Rows are points. The points of each table are mixes of a few directions, plus a little noise. Count the directions of each table, and those that both share. Where both have some left over, give the other angles between the two spaces (their principal angles), to ten degrees, smallest first.
In the rows, zero is written as 128.

First (5 x 3):
[[135 133 159]
 [102 110  21]
 [135 133 157]
 [133 131 148]
 [135 133 156]]
Second (6 x 3):
[[120 124  95]
 [119 122  89]
 [151 145 230]
 [116 121  82]
 [139 136 173]
 [120 125 100]]
Directions: first 1, second 1, shared 1

First (7 x 6):
[[178 134 148  97 106 134]
 [163 158 161 105 102 115]
 [ 42 133 113 185 153 112]
 [173 115 154 117 100 160]
 [156 115 127 112 123 142]
 [ 36 114  81 179 175 114]
 [149 129 111  99 136 117]]
Second (9 x 6):
[[ 82 174  94 136 106 134]
 [120 157  99 103 115 124]
 [244  70 213 138 130 134]
 [127 134 116 107 125 126]
 [ 78 138 116 140 125 134]
 [185  57 184 112 159 134]
 [ 85 160 101 161 118 125]
 [133 129 102 140 153 102]
 [ 94 131 126 117 121 140]]
Directions: first 3, second 4, shared 2; angles 60

First (9 x 8):
[[166 134 135 151 164  92 117 124]
 [ 68 134 102  94  55 199 128 146]
 [173 108 144  98 160 118 105 131]
 [113  56 173  51 153 133 165 111]
 [ 63 155 105  79 105 136 210 141]
 [157 138 129 166 145 107 105 125]
 [111 129 129 192 113 124 122 113]
 [183 156 120 167 155  98  89 134]
 [118 141 115 154 103 143 112 130]]
Second (7 x 8):
[[123 137 138 115 128 130 149 160]
 [ 98 170 170 209 177 168 163 136]
 [113 129 128  67 104 211 137 133]
 [104  71 180 135 151 134 101 143]
 [158 100 121 132 105  76 128 116]
 [159 155  50  99 111  61  93 107]
 [143 134 108 139 119 117 124 101]]
Directions: first 4, second 5, shared 2; angles 60, 60

First (10 x 11):
[[143 118  94  68 102 149 107 171  77 112 141]
 [127  91  99 106 129 144 108 138  89 132 143]
 [104  95 132 108 145 133 111 121 111 129 130]
 [176 131  90 151 122 149 159 118 110 150 159]
 [ 90 115 209 176 126  58 153 145 170  76  59]
 [103 136 167 108 114  83 150 132 179 104  53]
 [107 111 112 146 130 141  80 149  96 126 155]
 [126 233 117 162 111 126 137  97 229 172  97]
 [159 131 171 132 172 153 147 104  98 116 204]
 [137 118  89 121 131 148 129 107 122 164 139]]
Second (11 x 11):
[[161  93 113 101  92 112 156 174  88  96 105]
 [103 154 139 151 156 139 107  93 158 152 147]
 [109 154 140 130 149 139 112  99 154 146 140]
 [ 71 196 158 153 190 159  80  46 201 182 165]
 [122  84 116 244 141 117 124 124 111 143 146]
 [138 168 140   8 113 137 135 136 141 109 108]
 [149  85 111 156 106 113 146 160  94 112 119]
 [143 135 129  62 110 127 139 147 122 109 110]
 [113 109 125 219 150 126 117 109 130 150 148]
 [153  91 113 131 101 112 149 163  94 106 112]
 [151 133 127  50 101 125 145 156 114 102 106]]
Directions: first 6, second 2, shared 2

First (10 x 14):
[[121 166 214 163 144 166 115 197 126 157 125 132 112 140]
 [ 92 125 183 155 122 169 132 169 154 159 138 130 104 199]
 [166 165 147 118 133  95  90 161  74 160 118 101 116 125]
 [174 164 116 119 152 102 116 122  93  99 110 133 155  24]
 [166 146  93 112 145  99 125 101 103  91 114 134 158  32]
 [132 107  89 104 110  97 121 104 116 140 133 109 119 165]
 [103  74  66 108 103 119 151  73 157 114 141 128 129 171]
 [138 111  69 113 133 114 150  72 139  75 124 146 161  54]
 [ 67  94 159 158 116 187 160 137 191 134 145 148 114 200]
 [120 127 144 131 121 131 121 145 127 151 132 119 113 170]]
Second (11 x 14):
[[145 160 159 111 137 131 112 156 137 202 139 118 118 171]
 [124 112  99 151 127 137 146  79 143 115 159 132 140  85]
 [109  99 121 187  98 123 121 103  88 121 166  96  97 137]
 [119  91  84 211 112 118 141  57  71  25 151 117 131   7]
 [122 129 141 109 124 131 125 145 141 156 123 126 119 180]
 [133 142 138  91 137 138 132 141 170 182 128 135 129 176]
 [111 100  94 122 127 131 151 104 144  60 107 153 151  93]
 [116 119 137 140 116 126 120 135 116 146 135 111 109 167]
 [155 175 165  99 146 128 106 169 133 201 126 121 125 160]
 [ 97  92 114  83 123 118 141 167 128  24  38 167 145 150]
 [174 189 152 104 162 127 114 148 134 181 133 130 145  86]]
Directions: first 3, second 4, shared 2; angles 80

First (9 x 20):
[[133 153 149  76 141  81  64 125 137 131  59 151 154  35 124 140  95  76
   82  71]
 [125 103 107 187 115 179 200 132 119 125 204 100  98 226 133 116 163 187
  176 190]
 [129 142 137  99 132 103  93 127 133 128  91 142 140  78 126 134 111 102
  105  99]
 [129 127 126 134 126 131 135 128 129 128 134 126 125 136 128 128 131 133
  131 133]
 [125 106 110 176 118 170 187 132 120 125 194 103 107 211 132 118 157 175
  170 182]
 [127 118 120 155 123 151 157 132 124 127 159 114 116 170 131 124 142 150
  148 153]
 [132 152 146  75 139  81  65 125 138 132  57 154 153  35 123 141  95  75
   82  69]
 [132 144 140  89 135  94  80 125 135 131  78 146 146  65 125 136 106  89
   95  88]
 [125 112 114 168 118 164 174 132 121 126 177 109 109 192 132 118 152 168
  161 169]]
Second (11 x 20):
[[113 124 120 123 157 135  97 108 142 105 155 135 115 128 137  88 123 100
  116 124]
 [114 107 152 136 171 170 113 100 111 113 176 117 105 169 156  93 142 132
  142 162]
 [136 148  93 133 153 111 171 103 167  94  78 162 129 114  91  73 114  67
   72  89]
 [131 127 135 142 167 189 214  91 135  86 121 111 112 186  98  97 120 140
  132 154]
 [ 53 141  57 139  98  83 114 140 131 111 112 148 101 106 131 135 133 125
  119 112]
 [162 121 168 128 118 169 170 139 111 145 130  94 142 160 116 167 125 180
  165 157]
 [132 120 123 120 104  80  39 158 130 165 165 145 141  87 163 131 142 106
  122 108]
 [117 117 104 187  76  85 168 163  83 187 123 150 119 154 163 152 193 149
  140 154]
 [106 110 198 100 125 109  29 144  57 184 131 120 132  88 200 190 149 153
  157 149]
 [205 146 155  82  87 116 115 164 163 152 100 108 187  76  83 183  84 139
  131  87]
 [134 145 101 116 152 162 178 101 178  68 114 118 126 142  70  97  86 116
  113 111]]
Directions: first 1, second 6, shared 1
